Each wall is flat, endless, passes through zero and stands at right angles to its row. A trip goes straight from one point to another. Which walls does it cross, in order?

Walls:
(1): [ 50 -13]
(2): [46 47]
(3): [ 0 20]
(4): [ -7 -33]
(5): [ 17 -12]
Trips:
[-25  19] to [-30  26] => none
[-35   5] to [ -2 -48] => 3, 5, 1
[ 34 -22] to [-2 19] => 4, 3, 5, 1
[-19  30] to [ 27 -19] => 1, 5, 3, 4
[ 26 -19] to [17 17] => 4, 3
[-19   6] to [47 20] => 2, 1, 5
[29  7] to [ 4 -7] => 3, 4, 2

Walls:
(1): [ 18  27 -16  17 -29  22  -7  24]
(2): [ -5  42  16  -2 -23 -15 -13   3]
(3): [-20 -19   7  31   5  31  -7  17]
(4): [ 32  28 -18 -18  22 -24 -19 -40]
Trips:
[ -3 -15  -8   3  -8   7  15  41] to [-43  -5   0  -4  21 -37  45  -6] => 1, 3
[  8  17  -2  14 -11   7  -8 -16] to [24 -2 -3 -4  6 -6 15 -8] => 2, 1
[ 60  -8  10 -16  -1  14 -10 -23] to [ -5 -41  -5 -24 -20  -1  24  -3] => 1, 4
[ 35 -26 -15  -4 -19  33 -16   1] to [ 23 -10  28  -1  19   1   5 -10] => 4, 1, 3
[-10 -26  -7   8  -9   3 -15 -21] to [ 14  15 -21   1  -2  -3  -1  35] => 1, 2, 3
[-21  -4   5  13   5 -33  19  -4] to [ 10  -5  22  13   6   1 -10  15] => 3, 1
[ 26  -1 -43  17   3 -26   2 -15] to [-19  11 -11   3   1  24  10   5] => 3, 4

Walls:
(1): [  9  -9 -16 -12  13 -16   4  24   8   0  42   4]
(2): [  0  18 -40 -14  27 -20  11   0   0   1  12  21]
(3): [-22  20  19 -16 -17  -3  12  27 -11  -6  -7 -22]
(4): [-11  -3  13  -6   8 -11 -19  10  15 -45 -18 -23]
(5): [ -8  -1  -4 -36  12  36 -28  15  16 -13  11 -18]
(6): [ -1  17  30 -22 -18   7   6 -31  -7  27 -32  -6]
(7): [ -8 -10  -7  -2 -44 -14 -22  41  30  -4  19 -25]
(8): [-15 -15  -1  13  -4  -2  26 -42 -20   6 -13  -1]
Trips:
[ -9 -12  11   7  24  -8  -9 -34   2  27  23  32] to [ 13   1  23 -33  -7  -3  39  -9  -3   7   3  12] => 3
[ -1  30   8  12  -3 -30   5  -5 -13  17  20  15] to [-20  11 -32 -19  21  16   8   3 -19  10 -14  13] => 5, 1
[  2 -16   0  -4  10  -4 -10   2  19 -37  31  11] to [-12   6 -35   6 -20  13 -24  13  -3   8   6 -34] => 3, 2
[-13  21   4   1  23 -14  17 -23 -16  14  34  14] to [ -7  -8  28  14  -9 -12   6 -25  10  18  13 -26] => 2, 1, 3, 7

Walls:
(1): [-20   6  16 -16 -30  11 -19  29  32  10  -3 -46  13  -3  -4 -17 -34 -21
  17  -1]
(2): [  5  20 -24  19 -10  -9  32   7  13  -9 -33  30  -1   0   0  -3   9   9
   1   5]
(3): [ 10  -2 -19  21   2  23   0   6   7  27  19  -7   7  -8 -23  15  -7  -3
  -3  49]
(4): [ -9 -58 -18 -13   1 -15 -23  13  -4 -16 -10  22  11  -5   2   7 -11   3
  27  -4]
(5): [ -3 -11   3   6  17 -12  -8  -4   2   6  -6  11   2   7 -19 -30   5  -5
  10 -10]
(6): [-26  -3  -7 -13  48   9   6  18  -3  -8 -28   7  22  23  34 -25  10  18
  56   7]
(7): [-12 -20 -24 -31   3   6  10 -11 -11  12 -30   3  -5  12 -34 -23  25  10
  35  10]
(8): [ 11 -13  -5  -7  -7  13  -9   5   3   4  14  17  -9   3 -24  38  28  -3
   0 -18]
(9): [ 29  -5 -29   8  23   1  17 -25  32  11 -37  -8   9  -1   2  -8  18  21
 -37   6]
(10): [ -4 -19  13  -9  16  12   6   4   0  16 -15   1  -8 -53   0 -19   7  17
   3  -6]
(11): [ -2   5  29   2  18  20  20   7  -9  37   0 -13  11  18 -14  20 -30  15
  13 -42]
Trips:
[ 18  27  16   6   9  11   5   9  26 -10  -8 -14  22 -15  -3  28  11  25
 -15   9] to [ -5 -22 -19   5 -11 -13  23 -14   9 -54   5   0  -6  -5   3  10 -40 -22
  10   0] => 10, 11, 8, 4, 3, 9
[  1  -1  47   6  31   0 -29  17  -5   4  -4  -2  -1   7 -21  -1   6 -12
  21  31] to [ 17  31   1  -5   4  19 -14   0  -4  27  -3  19  18  -2   0 -31  19 -60
 -30  18] => 4, 11, 7, 10, 6, 9, 2
[  3  15  -7  -2  49  40  40 -17  -5  -3  -4   9   7 -29 -11 -15  29  -7
  14  -2] to [ 13  -1  -6  -1  32  42  49 -22 -16  -9   5 -12 -20   2 -11  18  33  -3
   7  24] => 5
[  2 -48  18  39 -27   3  10  18   2 -21  31  -9   2 -20  -1  20  -7  12
  -3  -7] to [ -3  -5  13   0  19  -1  14   2  31  -4  11  -9  24   2  12 -15 -12   9
   2  12] => 8, 6, 9, 5, 4
